Each row of a before or after table is a point. The points were changed in one or more steps. Then noise was added and the rows were shuffled. The steps act on columns, c1 being the first. What was done? A step turns or swaps two columns, mirrors them in a line or flattens them onto one, adds a multiple of one to another, or multiplies or shifts one. Angles are multiples of 10 degrees, from the lower column toward the higher: turns from -170 to 170, lines from 10 to 170 but not 90. Use the fewest steps. Two steps may share a column if one is a turn and the other turns, adds or multiplies; they go together, in the order done. Otherwise the lowest column goes first.

Before (8 x 2):
[[-2.3 -0.6]
 [ 0.3  1.6]
 [ 2.7 -0.5]
 [-0.7 -1.4]
 [-1.4 -2.2]
 [ 0.9 -4.8]
 [ 1.2 -2.8]
 [ 1.0  1.6]]
After (8 x 2):
[[  3.9 -14.5]
 [  2.2  -4.3]
 [  3.8   4.8]
 [  3.3   4.6]
 [  1.6  -6.7]
 [  0.8  -1.7]
 [  5.6  -1.6]
 [  4.3  -8.4]]
Steps: shift c1 by 3.0; multiply c2 by 3

Before (8 x 6):
[[-2.9 -1.5 -1.8 -2.2 -4.1  4.0]
 [ 3.3 -4.9 -1.5 -0.7 -2.1 -0.8]
 [ 2.8 -0.2 -1.6  8.5 -0.4 -0.1]
 [-3.6  0.7 -0.2  2.7  6.5 -3.6]
 [ 7.7 -1.2  2.5  0.9  2.1 -3.2]
 [-5.0  2.0 -5.8  1.4 -2.7 -1.8]
 [ 1.7 -1.0 -2.7  7.1  1.0 -1.9]
 [ 2.0 -2.9  1.3  1.2 -4.7 -5.6]]
After (8 x 6):
[[-5.2  1.3 -5.7  1.4 -2.6 -4.2]
 [ 7.7 -2.5  2.6  0.9  2.2 -2.3]
 [ 3.3 -4.3 -1.6 -0.8 -1.8  4.0]
 [-2.9 -0.1 -1.6 -2.3 -4.0  6.3]
 [ 1.8  4.9 -2.6  7.3  1.2 -8.5]
 [ 2.7  7.9 -1.7  8.5 -0.3 -9.7]
 [-3.3  0.3 -0.2  2.5  6.5 -5.8]
 [ 2.0 -5.0  1.2  1.2 -4.8 -2.7]]
Steps: add 1.5 times c4 to c2; turn c2 and c6 by -50 degrees

Before (12 x 11):
[[-1.7  7.7 -0.6 -6.1  2.1 -3.4  3.6 -0.9 -2.7  4.7  7.5]
 [-7.7  0.2  6.4  2.6  4.7  3.6 -0.8 -3.6 -0.6 -3.3 -2.8]
 [ 1.6  9.4  2.7  2.8 -3.7 -3.3  1.2 -1.8  6.1 -2.2  5.5]
 [-4.1 -1.0  1.2  0.0  4.4 -1.4  0.0 -3.6 -0.1  0.0 -4.4]
 [-0.5  5.0  5.3  5.4 -3.5  1.7  2.7  2.6  6.3  0.3  0.2]
 [ 2.7  4.7  4.4  2.8 -0.7  3.4  1.5  0.8 -0.5 -4.6 -0.8]
 [-4.1  2.1 -3.2 -1.9 -3.9 -0.3  1.7 -0.1 -4.8  0.9  5.8]
 [-3.9 -0.9 -2.3 -6.9 -0.1  2.6  2.4 -2.0 -0.7  0.3  4.8]
 [ 3.3  9.4  3.1  3.0 -4.1  4.6 -3.1 -0.3  3.0  1.0  0.9]
 [-1.4  3.1  6.4  4.8 -2.1  3.2  3.4 -5.5  2.2 -1.2 -3.4]
 [-2.6 -5.1  6.5  2.8  1.8  2.2 -0.6 -3.7 -1.2 -0.7 -0.3]
 [-3.9 -0.6 -2.7  0.4  4.7  2.6  2.7 -3.3 -2.4  1.0  4.0]]
After (12 x 11):
[[ -4.2  -0.6   1.3  -0.2   4.2  -1.4   0.0  -8.5   0.0  -0.4  -5.2]
 [ -3.6   1.8  -3.0  -2.0  -3.7  -0.4   1.0  -0.3  -5.1  -0.9   5.8]
 [  3.1   9.9   3.0   2.7  -3.5   4.1  -3.3  -1.0   2.6   0.0   1.4]
 [ -4.3  -1.1  -2.3  -7.0  -0.3   3.1   2.1  -4.4  -1.1  -1.5   4.7]
 [ -1.7   8.0  -0.4  -5.7   2.2  -3.2   1.8  -2.5  -2.8  -6.0   7.3]
 [  1.5   9.0   3.4   2.9  -3.8  -3.2   1.9  -3.9   6.1   1.4   5.6]
 [  3.1   4.7   4.3   2.8  -0.7   3.3   2.7   1.7  -0.4   3.5  -0.6]
 [ -3.6  -0.1  -2.7   0.1   4.7   2.7   2.0  -8.4  -2.0  -2.1   4.3]
 [ -0.6   5.2   5.5   5.4  -3.7   1.0   2.7   6.1   6.4  -0.7   0.0]
 [ -1.6   2.9   6.0   4.5  -2.3   4.1   3.9 -13.7   1.7  -0.3  -3.4]
 [ -7.4   0.6   5.8   3.0   4.4   3.0   0.1  -8.6  -1.2   3.2  -2.3]
 [ -2.6  -5.2   6.6   3.0   1.7   2.4   0.2  -9.0  -1.8   0.9   0.0]]
Steps: mirror c7 and c10 in the line at 170 degrees; multiply c8 by 2.5

Before (12 x 18):
[[-2.2 -6.3  1.3 -3.0 -1.3 -6.2  4.4  6.2  3.6  4.1  3.5  3.0  0.3 -6.2
   3.0  7.5  4.5  3.9]
 [ 2.3 -5.4  0.9 -5.1 -2.4  1.2  2.9  4.1 -4.8 -2.6  0.2 -1.1  0.9  0.2
   4.2 -3.2  3.8 -6.2]
 [ 6.8 -4.6  4.1  5.5 -4.5  4.4  4.0 -3.4  5.3 -2.7  6.6 -3.7 -0.3 -2.1
   5.1  6.7 -6.1  4.5]
 [ 1.9  0.5  5.3  0.3 -2.6 -1.8  3.5  1.6 -1.3  7.3 -4.3  2.2 -0.4  0.2
  -3.6  6.5  1.3  3.6]
 [ 3.9 -5.9 -1.9 -4.4 -0.7 -3.6  1.4  4.6  0.0 -0.2  3.0  3.7  0.3 -0.8
  -1.4 -3.0 -3.7  1.1]
 [-0.8  3.6  1.9 -0.8  0.4  4.3  6.7  4.1 -1.6 -0.5  5.6  2.6  9.3 -4.6
  -1.0  0.8  4.3 -0.1]
 [-0.9 -6.0 -4.7 -0.2  1.3  1.4  7.5  2.9  5.6  5.3  0.8 -5.7  0.1  4.6
   3.6  1.6  2.5 -0.8]
 [-3.2  4.7 -2.4 -2.4  3.8 -5.4  5.5  6.7  3.7 -1.8  1.8 -2.6  7.5  0.4
   6.5 -1.0  4.3 -3.2]
 [-3.7 -1.2 -0.5 -1.4  3.9 -0.9  4.3 -4.0  2.4  3.0 -1.5 -4.1  5.3  4.7
  -3.4 -0.2  3.0  5.0]
 [-3.6 -3.4 -0.3  5.5 -3.5 -4.7 -1.3  3.6  0.5  6.5 -0.6 -6.6  3.1 -5.0
   1.8  5.1 -6.3  3.7]
 [ 3.2  1.4 -1.4  3.4 -5.0  4.6  2.4 -3.7 -2.7 -1.6 -1.3  4.1 -1.6  4.6
   4.7  7.2 -1.7 -3.0]
 [-1.5 -2.5  3.9  4.0 -3.2 -1.7  1.5 -1.9  5.3 -2.4  3.9  4.4  1.6  0.8
   2.5 -3.0 -2.8 -2.2]]
After (12 x 18):
[[ 3.8 -5.8 -2.0 -4.7 -0.7 -3.0  0.6  4.4 -0.1  0.0  2.9  3.7  2.0 -0.9
  -1.4 -3.0 -3.7  1.3]
 [ 3.4  1.4 -1.3  3.0 -4.8  3.1  2.7 -3.6 -2.4 -1.6 -1.4  3.8 -3.6  4.5
   4.8  7.2 -1.4 -6.2]
 [-1.4 -2.5  3.8  3.8 -3.3 -0.5  2.2 -1.8  5.7 -2.4  3.7  4.1  2.3  0.8
   2.7 -3.0 -2.7 -3.1]
 [-3.8 -1.2 -0.6 -2.2  3.7  2.0  3.9 -3.9  2.4  3.1 -1.6 -4.1  5.1  4.6
  -3.3 -0.2  3.3  1.8]
 [ 2.4 -5.6  1.1 -5.7 -2.5  1.6  2.0  4.3 -4.7 -2.7 -0.1 -1.3  0.2  0.4
   4.3 -3.2  3.9 -6.4]
 [-0.9  3.6  2.1 -1.7  0.5  8.6  6.5  3.8 -1.7 -0.2  5.5  2.5  6.2 -4.7
  -1.0  0.9  4.1  3.2]
 [-3.8 -3.7 -0.4  5.4 -3.5 -2.7 -0.4  3.4  0.1  6.6 -0.7 -6.5  5.2 -5.0
   1.7  5.2 -6.3  7.3]
 [ 7.0 -4.8  4.0  4.5 -4.8  3.9  5.0 -3.4  5.1 -2.9  6.9 -3.6 -2.4 -2.3
   5.3  6.5 -6.0  6.0]
 [-2.1 -6.2  1.5 -3.8 -1.2 -5.2  3.6  6.3  3.7  4.0  3.5  2.9  3.4 -6.5
   2.9  7.5  4.6  8.1]
 [-1.0 -6.1 -4.7 -1.7  1.3  1.2  7.1  2.9  5.5  5.2  0.9 -5.6 -0.5  4.6
   3.7  1.9  2.3 -3.9]
 [ 1.7  0.4  5.4 -0.3 -2.8 -1.8  3.7  1.4 -1.2  7.4 -4.1  2.1  0.6  0.2
  -3.6  6.4  1.5  3.6]
 [-2.9  5.0 -2.2 -3.3  3.8 -0.9  4.7  6.6  3.9 -1.7  1.6 -2.6  9.2  0.4
   6.4 -0.9  4.3 -3.2]]
Steps: turn c4 and c7 by 10 degrees; turn c6 and c13 by -30 degrees; add -0.7 times c14 to c18

Before (12 x 48):
[[  8.2   2.4   3.1  -3.3  -3.9  -2.6  -3.2  -5.3   4.6  -0.8  -2.2   0.0
    3.3  -5.2  -2.3   0.0  -5.1  -9.3   1.3  -1.5  -1.4  -3.9  -7.2   2.1
    3.9   2.7   5.4  -7.0   1.5   1.3   5.1   3.1   6.5   2.6  -0.2  -1.9
    4.8  -0.3  -0.6   1.7   0.0  -1.1  -1.1  -8.8  -0.3  -1.6   0.6  -2.2]
 [  2.9  -3.6   0.2   0.9   1.2  -0.2  -1.1   3.0  -0.4  -1.9  -1.2   0.3
    1.2  -1.8  -2.5   6.0   5.2   1.4   7.9  -3.7  11.0  -2.4   3.8   0.9
   -0.4   2.3  -1.4  -3.3   1.9  -2.2   2.9   1.7  -3.2   7.3  -1.9   0.6
    2.4   0.7  -2.7  -7.2  -2.6   6.4   2.0  -3.3  -4.0   1.8  -6.0  -1.6]
 [ -0.4   0.3   1.8   2.3   0.5  -1.7   2.6   6.9  -5.3   0.7  -1.1  -3.6
   -3.8  -1.7   6.4   1.9  -0.1   0.2   0.8  -2.1   7.2  -7.4  -0.4   7.8
   -1.1   2.8  -1.4  -2.3  -2.6  -7.6  -1.1   5.3  -2.1   4.7  -1.5  -0.1
    6.2  -2.4  -5.9   3.7  -2.5   0.8  -2.8  -0.1   0.4  -2.9  -4.0  -1.7]
 [  6.9   2.6  -3.9  -6.0   5.1   5.5  -2.1   2.0  -6.4  -4.7   2.6   0.4
   -3.0  -1.8   0.8   0.7   0.5  -4.2   0.4  -3.3  -0.6   0.5  -2.0  -0.2
    2.4   1.0  -1.0   1.5  -3.9  -0.5  -1.8   0.3   1.4  -1.8   0.9  -1.5
   -4.3  -2.1   6.0   0.6  -2.3   4.9  -4.6  -0.4   2.3  -1.8  -1.2  -2.2]
 [  4.0  -2.3   0.5   3.2  -3.5   3.1   1.5   2.8  -4.3   2.4   4.3  -0.6
   -5.6   2.7  -4.7  -1.2   2.0   3.2  -2.3   3.4   2.4  -2.8   2.4   5.2
   -3.1   0.9   4.9   0.6  -1.5  -1.9   3.8  -2.8   5.7   3.6   6.7  -0.2
   -4.0  -0.1  -4.1  -3.1   3.2  -2.1   1.7  -1.3  -2.0   3.0  -5.1  -0.1]
 [ -0.9  -0.4   0.9   1.2   1.7   3.8   2.2   5.1  -0.6   5.6  -0.1  -2.9
   -2.0  -2.1   4.1  -2.1   0.7  -2.6   2.1   2.8  -4.4  -3.5   3.9   0.6
   -2.6   9.5  -0.9  -4.6   0.4  -5.0  -2.4  -3.3  -3.7  -3.4   2.2  -4.7
   -3.4   2.1  -0.5  -0.4  -2.6   8.7   5.2   3.1   5.6   1.9  -0.4   2.5]
 [ 12.6  -6.6   0.5  -2.7   2.7  -0.1  -0.8   3.3  -3.8   1.6   0.7  -5.7
    1.8  -1.1  -4.6   3.3   1.5  -1.4  -0.1   1.8  -2.2  -5.8   1.4   1.6
   -4.4  -4.2   0.0  -0.2   1.6   3.7   4.3  -3.6  -1.9   7.6  -6.6  -4.3
   -2.8   1.3  -4.3   1.4   2.6   3.3  -1.9  -0.3  -6.1   4.7   2.8   8.5]
 [  0.4  -5.5  -3.2   5.6  -0.9  -2.7  -1.3   1.0   1.6  -3.1   2.9  -4.7
    1.9   1.5  -2.9  -3.8   0.0  -2.1  -8.2   0.1   1.4  -4.5   0.8   7.9
   -1.8  -2.7   2.8  -5.0   4.6   0.7  -2.1  -1.2  -1.9   3.0  -1.0  -9.1
   -0.7   2.2  -0.3  -8.9   1.5  -1.4   1.2  -1.4   7.9   4.7  -4.7  -1.5]
 [ -1.4  -9.9  -5.5   3.3   3.2   2.2  -6.5  -3.0  -0.1  -1.8   0.3   6.3
   -5.0  -0.1   0.2  -4.5  -3.0   2.9   4.5   0.2   1.5  -5.0   4.4   5.0
    2.5   3.8   5.8  -1.7  -1.0   1.0   0.6  -7.2   5.1  -0.8   4.0  -6.1
    5.2  -3.1  -5.1   5.1   4.2   1.6  -0.4  -5.4  -5.4   7.7 -10.4  -3.3]
 [  1.7  -0.4   2.0   1.2  -0.5   2.6   2.5  -2.0  -3.5  -5.3   3.1   5.6
   -5.1  -2.2  -2.6   6.1  -5.0  -7.1  -5.7   0.8   3.4   3.9   1.8   8.0
   -5.7   4.0   4.9   3.0   2.1   0.4  -5.5  -6.3   2.2  -1.6  -0.4   1.0
    0.3   2.3  -7.5  -0.5   3.7  -2.6  -1.1  -0.1  -1.1   5.4   1.5   0.0]
 [ -2.5  -1.6  -0.8   0.3  -2.0  13.4   2.0  -6.9  -2.0   2.9   0.7   1.1
   -2.1   5.4   8.2  -0.6   4.6  -2.5   5.9   0.7  -0.6   1.5   0.6  -0.1
    2.2  -0.2  -1.9  -4.0  -4.9  -3.9  -1.4   0.9  -9.6   0.9   2.6   0.3
   -0.8  -1.7  -2.9  -3.2  -2.8  -3.3   1.6   7.5   1.8  -8.5  -6.3  -4.3]
 [  4.8   4.6  -0.3   2.2  -1.2   2.6  -3.1  -1.9  -5.6   0.2   2.6  -3.5
   -8.4  -0.8   0.3   4.6   1.2  -3.4   1.7   3.6  -0.9  -2.3  -2.4  -0.9
   -4.3   3.6   0.0   4.6   3.3  -0.6  -0.1  -4.0   1.8   3.0  -1.8  -5.2
    0.4   0.0  -3.0  -1.6  -1.1   2.3   7.3  -2.3  -3.7  -2.7   3.0   0.6]]
After (12 x 48):
[[  4.8   3.9   0.1   1.7  -1.1   2.4  -2.9  -2.1  -5.7  -0.8   2.9  -3.2
   -8.1  -0.5   0.3   5.0   1.1  -3.2   1.4   3.8  -0.8  -1.9   2.2  -0.8
  -12.4   3.6   0.2   4.9   3.5  -0.6   0.0  -3.6   1.9   3.2  -1.6  -5.0
    0.2   0.2  -3.0  -1.1  -0.6   2.5   6.7  -2.0  -3.8  -2.6   3.1   0.3]
 [ -2.4   4.3  -1.1   0.5  -2.0  13.6   2.3  -7.2  -1.2   2.8   0.5   1.5
   -1.3   4.9   7.9  -0.8   4.8  -2.3   6.0   1.2  -0.4   1.3   1.9  -0.1
    6.9  -0.2  -1.6  -4.0  -5.2  -3.2  -1.0   1.0  -9.4   1.0   2.8   0.7
   -0.6  -1.5  -3.3  -3.0  -2.4  -3.1   1.9   7.9   1.7  -8.1  -5.8   3.8]
 [ -1.0  -2.3   1.1   1.0   1.7   3.4   2.0   4.9  -0.4  -4.2  -0.2  -2.7
    0.1  -2.5   3.8  -2.3   0.2  -2.7   2.3   3.1  -4.2  -3.0   4.2   0.7
   -8.0   9.7  -0.9  -4.8   0.9  -4.9  -2.0  -3.6  -3.7  -3.1   2.6  -4.2
   -3.3   1.4  -0.5  -0.9  -3.3   8.8   5.0   2.9   6.2   2.3  -0.6   4.0]
 [  7.8  -3.1   2.9  -3.5  -3.8  -2.6  -3.0  -5.1   4.7   2.5  -2.2   0.1
   -0.4  -5.6  -2.5  -0.6  -4.9  -9.3   1.2  -1.3  -1.5  -3.6  -8.2   1.9
   12.1   3.3   5.6  -7.1   1.4   1.3   5.0   2.8   6.6   2.3   0.1  -1.7
    5.0  -0.7  -0.7   1.7   0.1  -1.6  -1.1  -8.8   0.2  -1.6   0.7  -0.3]
 [  1.9  -2.3   1.4   1.1  -0.8   2.5   2.6  -1.9  -3.1   1.4   2.8   5.8
   -3.2  -2.1  -2.6   6.0  -4.5  -7.5  -5.4   1.3   3.5   4.2   4.2   8.0
  -17.6   4.0   4.4   3.4   1.9   1.0  -6.2  -6.5   2.0  -2.4   0.0   1.2
    0.7   1.6  -7.7  -0.3   3.6  -2.6  -0.6  -0.7  -1.0   5.6   0.9  -5.5]
 [ 12.4  -7.4   0.6  -2.8   2.8  -0.2  -0.7   2.9  -3.9  -8.2   0.4  -5.7
    2.1  -0.7  -5.0   3.2   1.5  -1.4  -0.5   1.8  -1.8  -5.8   0.6   1.6
  -12.9  -4.3   0.1  -0.2   1.4   3.8   3.9  -4.1  -1.4   7.2  -6.8  -4.2
   -2.5   1.4  -4.1   1.7   3.0   3.4  -1.8  -0.1  -6.1   4.8   2.5  -0.8]
 [ -1.0 -10.1  -5.4   3.0   3.0   2.4  -6.9  -2.8   0.2   4.0   0.0   6.3
   -2.4  -0.1   0.6  -4.1  -3.6   2.2   4.0   0.5   1.2  -4.7   5.8   4.8
    7.8   4.2   5.4  -1.7  -1.0   1.0   1.0  -7.2   4.7  -0.8   4.3  -6.6
    5.2  -3.2  -5.2   5.2   4.4   1.2  -0.1  -5.0  -5.9   7.2  -9.6  -0.7]
 [  4.1   0.7   1.0   3.0  -3.1   3.0   1.5   3.0  -4.0  -0.4   4.6  -1.0
   -3.8   2.5  -5.2  -1.3   1.7   3.1  -2.4   3.6   2.2  -3.0   4.8   5.7
   -9.3   1.0   4.5   0.4  -1.2  -2.3   3.5  -3.4   5.6   3.7   6.5  -0.2
   -3.4  -0.6  -4.5  -3.7   3.3  -2.2   1.8  -0.7  -1.9   3.1  -4.9   1.8]
 [ -0.9  -1.5   2.3   1.9   0.6  -1.3   2.5   7.2  -5.7   1.8  -0.8  -3.8
   -3.7  -1.2   6.2   2.1   0.1   0.4   0.5  -2.6   7.4  -7.2   1.9   8.2
   -3.5   2.4  -1.2  -2.5  -1.9  -7.8  -1.0   5.1  -2.4   4.6  -1.4   0.0
    5.4  -2.3  -6.1   3.2  -2.9   1.3  -3.0  -0.7   0.4  -3.0  -4.0   1.0]
 [  0.3  -4.3  -2.8   5.9  -0.9  -2.6  -1.4   1.0   1.4   2.7   2.9  -4.6
    2.3   1.7  -2.8  -3.7   0.0  -2.2  -8.5   0.3   1.5  -4.9  -0.3   7.8
   -5.4  -2.3   3.0  -5.0   4.4   0.7  -2.2  -1.3  -1.9   3.2  -1.4  -9.1
   -0.3   2.2   0.2  -9.1   1.8  -1.2   1.0  -1.5   7.5   4.4  -4.8  -2.7]
 [  3.1  -4.9   0.6   0.5   1.4  -0.3  -1.2   2.8  -0.6   2.1  -1.2   0.5
    2.8  -1.5  -2.6   5.2   5.1   1.4   7.8  -3.3  10.8  -2.4   2.6   1.0
   -1.5   2.3  -1.0  -3.6   1.7  -2.2   3.2   1.9  -3.1   7.1  -2.3   0.2
    2.3   0.6  -2.6  -7.0  -2.4   6.8   1.9  -3.4  -3.6   2.0  -5.9  -1.0]
 [  7.2   0.1  -3.8  -5.7   5.1   5.5  -2.0   1.8  -6.4   3.5   3.3   0.3
   -3.6  -1.6   0.5   0.3   0.3  -3.8   0.7  -3.2  -0.2   0.6  -0.4  -0.3
    7.1   1.0  -1.1   1.3  -3.7  -0.7  -1.6   0.9   1.3  -1.1   1.4  -1.8
   -4.1  -2.4   5.5   0.5  -2.6   5.0  -5.0  -1.0   1.9  -1.6  -1.6  -3.7]]
Steps: add 1 times c14 to c2; turn c10 and c48 by 110 degrees; turn c13 and c23 by -30 degrees; multiply c25 by 3
